Every row gives one point. The window is the flat piece filled in between its corners: a triangle in 3 columns, a solid with four corners in 4, and so on. A path goes straight from each point to the next, and from the last back to the first. After which points does the path pass through the window?
(in the rows, 128 means zero)

Window (3 x 3)
113; 131; 178
122; 137; 116
150; 115; 105
Path:
(1): 126; 146; 165
(2): 124; 148; 177
(3): 99; 102; 188
(4): 104; 113; 177
(5): 128; 153; 168
(6): 162; 151; 99
(7): 123; 106; 98
(8): 99; 131; 151
Through the window after points: 4

Window (4 x 4)
139; 153; 125; 199
113; 112; 113; 129
101; 153; 116; 72
135; 143; 100; 117
Path:
(1): 172; 164; 130; 118
(2): 98; 122; 78; 122
(3): 106; 120; 65; 129
(4): 119; 118; 146; 90
(5): 144; 167; 151; 130
(6): 109; 150; 92; 150
(7): 120; 126; 97; 155
(8): 150; 125; 159; 169
Through the window after points: 1

Window (8 x 8)
137; 125; 122; 40; 148; 161; 125; 118
106; 173; 119; 160; 109; 132; 108; 84
81; 96; 144; 128; 118; 150; 155; 159
113; 140; 109; 162; 72; 131; 169; 97
134; 119; 166; 164; 107; 142; 124; 198
93; 60; 186; 131; 117; 107; 172; 117
136; 103; 93; 172; 124; 163; 112; 126
144; 183; 106; 126; 139; 191; 131; 86
Path:
(1): 106; 127; 131; 125; 149; 133; 138; 147
(2): 122; 99; 155; 144; 99; 164; 129; 106
(3): 111; 97; 138; 133; 80; 180; 122; 116
(4): 138; 158; 93; 188; 127; 102; 162; 134
(5): 104; 104; 126; 157; 121; 125; 148; 153
(6): 128; 120; 150; 151; 105; 184; 121; 115
(7): 124; 125; 134; 120; 74; 195; 107; 97
(8): 133; 173; 105; 146; 166; 146; 152; 116
(9): 121; 129; 133; 127; 143; 138; 128; 139
(10): 132; 134; 140; 137; 103; 171; 103; 128
(11): 144; 120; 153; 114; 81; 154; 122; 109
(12): 118; 139; 109; 118; 153; 148; 151; 102
Through the window after points: 3, 7

Window (11 x 11)
132; 119; 68; 126; 140; 113; 128; 169; 120; 127; 186
136; 122; 138; 151; 136; 149; 182; 126; 150; 77; 102
208; 150; 181; 70; 84; 110; 134; 134; 151; 131; 68
98; 162; 129; 111; 107; 194; 140; 141; 186; 117; 111
140; 124; 168; 122; 142; 82; 89; 88; 167; 121; 109
159; 167; 134; 130; 85; 123; 184; 122; 104; 123; 165
186; 62; 74; 124; 88; 90; 152; 153; 146; 166; 125
118; 139; 116; 179; 134; 134; 143; 117; 103; 114; 119
121; 154; 174; 127; 134; 113; 119; 163; 175; 156; 130
140; 82; 104; 118; 148; 171; 147; 119; 130; 127; 134
123; 125; 103; 120; 155; 94; 145; 143; 181; 168; 100
Path:
(1): 127; 123; 136; 91; 112; 98; 147; 130; 114; 151; 97
(2): 91; 136; 130; 98; 89; 112; 149; 146; 138; 109; 109
(3): 174; 142; 143; 128; 124; 150; 153; 125; 156; 124; 115
(4): 176; 145; 130; 148; 145; 142; 153; 124; 161; 112; 102
(5): 102; 91; 154; 87; 77; 104; 146; 138; 133; 151; 108
(6): 105; 119; 154; 110; 118; 117; 150; 132; 129; 129; 130
(7): 159; 119; 94; 152; 134; 120; 137; 124; 156; 130; 139
(8): 158; 141; 94; 156; 142; 127; 135; 140; 194; 168; 129
(9): 115; 112; 131; 93; 127; 92; 158; 136; 125; 124; 106
(10): 92; 94; 137; 116; 122; 117; 171; 125; 135; 102; 95
(11): 205; 165; 135; 158; 134; 161; 156; 136; 167; 100; 119
(12): 201; 135; 120; 154; 124; 154; 158; 117; 177; 128; 121
(13): 118; 118; 131; 116; 114; 126; 153; 143; 142; 112; 108
(14): 134; 127; 122; 116; 106; 109; 154; 147; 129; 129; 132
(15): 213; 164; 116; 134; 119; 152; 147; 112; 128; 127; 169
(16): 211; 149; 148; 121; 118; 142; 131; 142; 208; 117; 103
Through the window after points: 2, 8, 10, 12, 14, 16

Window (12 x 12)
145; 124; 116; 128; 174; 148; 138; 120; 108; 145; 133; 179
182; 202; 113; 55; 161; 175; 164; 79; 136; 144; 120; 54
142; 114; 142; 136; 144; 117; 138; 130; 137; 83; 126; 140
150; 127; 112; 112; 71; 102; 121; 77; 130; 134; 81; 95
197; 193; 127; 113; 69; 101; 134; 119; 153; 161; 111; 92
144; 127; 137; 172; 161; 166; 155; 152; 85; 120; 101; 149
141; 129; 122; 112; 76; 92; 116; 140; 170; 179; 89; 69
100; 143; 151; 167; 140; 156; 114; 127; 133; 121; 107; 173
143; 152; 161; 75; 98; 85; 131; 111; 124; 145; 77; 104
115; 155; 106; 133; 145; 129; 123; 143; 88; 106; 132; 139
115; 132; 148; 138; 131; 146; 168; 116; 97; 126; 158; 140
145; 131; 159; 154; 155; 134; 101; 116; 90; 126; 144; 127
Path:
(1): 170; 149; 146; 179; 161; 89; 159; 104; 88; 128; 126; 90
(2): 129; 162; 109; 140; 151; 101; 135; 106; 123; 138; 130; 175
(3): 167; 82; 149; 106; 152; 196; 135; 144; 102; 129; 117; 113
(4): 147; 149; 139; 94; 109; 125; 125; 121; 134; 124; 113; 124
(5): 151; 145; 151; 164; 123; 70; 150; 105; 107; 160; 75; 95
(6): 115; 169; 123; 182; 174; 137; 140; 99; 131; 111; 102; 159
(7): 132; 117; 146; 89; 89; 140; 104; 160; 96; 137; 138; 121
(8): 172; 130; 138; 88; 117; 141; 128; 123; 105; 136; 135; 111
(9): 110; 155; 124; 161; 151; 114; 162; 109; 127; 122; 115; 131
(10): 159; 164; 99; 155; 153; 106; 161; 69; 127; 118; 137; 150
(11): 114; 124; 166; 107; 116; 168; 124; 157; 104; 143; 119; 117
(12): 106; 119; 140; 109; 98; 164; 97; 147; 127; 130; 113; 182
Through the window after points: 2, 4, 6, 10

Window (14 x 14)
109; 150; 85; 134; 143; 119; 132; 103; 153; 102; 191; 119; 145; 118
85; 78; 191; 172; 100; 150; 66; 138; 115; 156; 142; 103; 127; 138
141; 174; 88; 136; 147; 168; 141; 141; 174; 115; 107; 131; 136; 94
138; 139; 135; 104; 153; 142; 172; 99; 161; 92; 145; 120; 113; 126
128; 118; 109; 99; 151; 136; 125; 149; 189; 93; 148; 101; 127; 81
75; 80; 127; 143; 120; 140; 83; 130; 77; 121; 124; 116; 98; 115
145; 141; 154; 122; 148; 93; 79; 144; 83; 130; 173; 146; 126; 111
134; 92; 139; 149; 134; 152; 101; 125; 108; 113; 178; 170; 132; 86
113; 54; 134; 146; 110; 145; 38; 138; 130; 147; 104; 151; 112; 166
150; 142; 107; 106; 140; 124; 128; 75; 140; 94; 140; 109; 172; 73
135; 165; 123; 135; 108; 111; 130; 109; 174; 63; 147; 131; 112; 87
146; 137; 91; 100; 95; 127; 167; 133; 169; 133; 138; 132; 130; 89
98; 55; 145; 184; 141; 109; 92; 136; 138; 161; 98; 137; 110; 122
177; 128; 95; 149; 126; 134; 150; 133; 154; 88; 148; 87; 123; 111
Path:
(1): 114; 140; 131; 143; 117; 141; 151; 141; 132; 102; 138; 145; 144; 104
(2): 156; 100; 65; 91; 123; 99; 92; 88; 195; 164; 171; 82; 100; 108
(3): 119; 122; 95; 144; 107; 90; 65; 105; 156; 139; 166; 73; 73; 90
(4): 128; 118; 131; 131; 145; 159; 144; 133; 125; 94; 121; 160; 181; 112
(5): 131; 110; 131; 133; 138; 137; 131; 140; 123; 105; 145; 128; 142; 117
(6): 122; 114; 113; 138; 129; 130; 78; 106; 148; 148; 152; 129; 106; 98
(7): 137; 110; 121; 132; 120; 138; 92; 123; 122; 125; 156; 133; 104; 98
(8): 125; 113; 156; 153; 157; 114; 113; 151; 125; 109; 136; 147; 172; 145
Through the window after points: 1, 7
